Rows are points. Each copy is the shape, with its points in the same order, turned, moved and blurred by noise. Some copies are also mirrored. Which?

Shape (7 x 3):
[[-3.50  0.94 -0.59]
 [-2.14  0.50  1.06]
 [ 3.76  0.92  3.78]
 [ 2.11 -0.75 -4.15]
 [ 2.35 -1.64 -0.36]
 [ 1.67  0.21  0.83]
 [ 1.04  1.81  1.31]]
Copy 1, 7 rows:
[[-1.78 -2.34 -3.19]
 [-2.34 -2.57 -1.16]
 [-0.40 -1.75  5.17]
 [ 1.49  3.25 -1.06]
 [-0.73  1.69  1.54]
 [-0.41 -0.55  1.62]
 [ 0.16 -2.27  1.40]]
Copy 1 is: mirrored
Copy 2, 7 rows:
[[ 3.16  1.68  1.11]
 [ 2.95  0.80 -0.47]
 [-0.61 -3.55 -3.91]
 [-2.09 -1.32  4.16]
 [-2.64 -1.14  0.08]
 [-0.15 -1.64 -0.83]
 [ 1.44 -2.71 -1.31]]
Copy 2 is: mirrored

Shape, 9 rows:
[[ 1.17  2.63 -0.99 -1.19 -1.17  3.72]
 [ 1.42 -1.36  3.53 -3.29 -1.22  0.47]
 [-4.30  0.49 -2.53  0.32  0.79 -3.19]
 [-2.96 -0.64  0.92  0.17  2.39 -2.11]
 [-3.24  0.86 -0.05  2.15 -0.55  1.84]
 [-3.37  2.30  1.27  0.97 -2.90 -1.32]
 [-0.60 -0.71  1.60  1.62 -4.01  3.14]
 [-0.08 -1.32 -0.39  2.18  0.95 -0.13]
 [ 3.19  1.82  1.82  3.15  2.07 -3.63]]
Copy 1, 9 rows:
[[-3.99 -1.45 -0.51  1.69 -1.02 -1.52]
 [-0.50  3.53  0.35  3.98 -1.72  0.11]
 [ 2.65 -1.84 -0.30 -3.84 -1.09  2.60]
 [ 1.93  1.71  0.76 -2.98 -0.89  0.46]
 [-1.15 -0.06 -2.37 -1.89  2.09 -0.11]
 [ 1.69 -0.60 -4.42 -0.12 -0.09  0.67]
 [-1.67  0.41 -2.48  3.06  2.97 -0.37]
 [ 0.68  0.18  1.70 -0.66  1.47 -1.23]
 [ 3.96  0.54  1.48 -0.46 -1.76 -5.41]]
Copy 1 is: mirrored
Copy 2, 9 rows:
[[ 1.38 -1.64  4.59 -2.59  2.40 -0.78]
 [-0.20 -1.55  4.40  0.79 -3.58 -0.63]
 [ 0.53  3.93 -2.66 -0.63  0.67 -2.41]
 [ 0.62  0.77 -2.41  1.39 -1.51 -1.63]
 [ 3.73  1.07  0.09 -0.58  1.26  0.86]
 [ 1.36  3.95  1.54  1.40  1.10  1.44]
 [ 3.30  0.69  3.99 -1.79 -1.25  3.18]
 [ 0.64 -0.66 -1.10 -2.17 -0.92  0.88]
 [-4.35 -1.66 -1.75  0.20  0.41  2.92]]
Copy 2 is: mirrored
Copy 3 (9 x 6):
[[-1.26  2.44  1.00  0.18 -0.45  3.61]
 [-1.08 -1.85  3.51 -2.80 -2.67  0.77]
 [ 2.25  0.46 -2.91 -2.35  3.28 -2.55]
 [ 0.70  0.13  0.39 -2.12  1.59 -4.18]
 [-1.66  0.16 -0.78  1.45  2.58 -0.72]
 [-1.92 -1.32 -3.55 -0.89  0.24 -1.03]
 [-2.33 -3.14  0.65  2.30 -0.13  1.95]
 [ 2.05 -0.16  1.12  1.52  0.30 -1.70]
 [ 1.75  2.03 -0.21  1.03 -5.00 -4.66]]
Copy 3 is: only turned
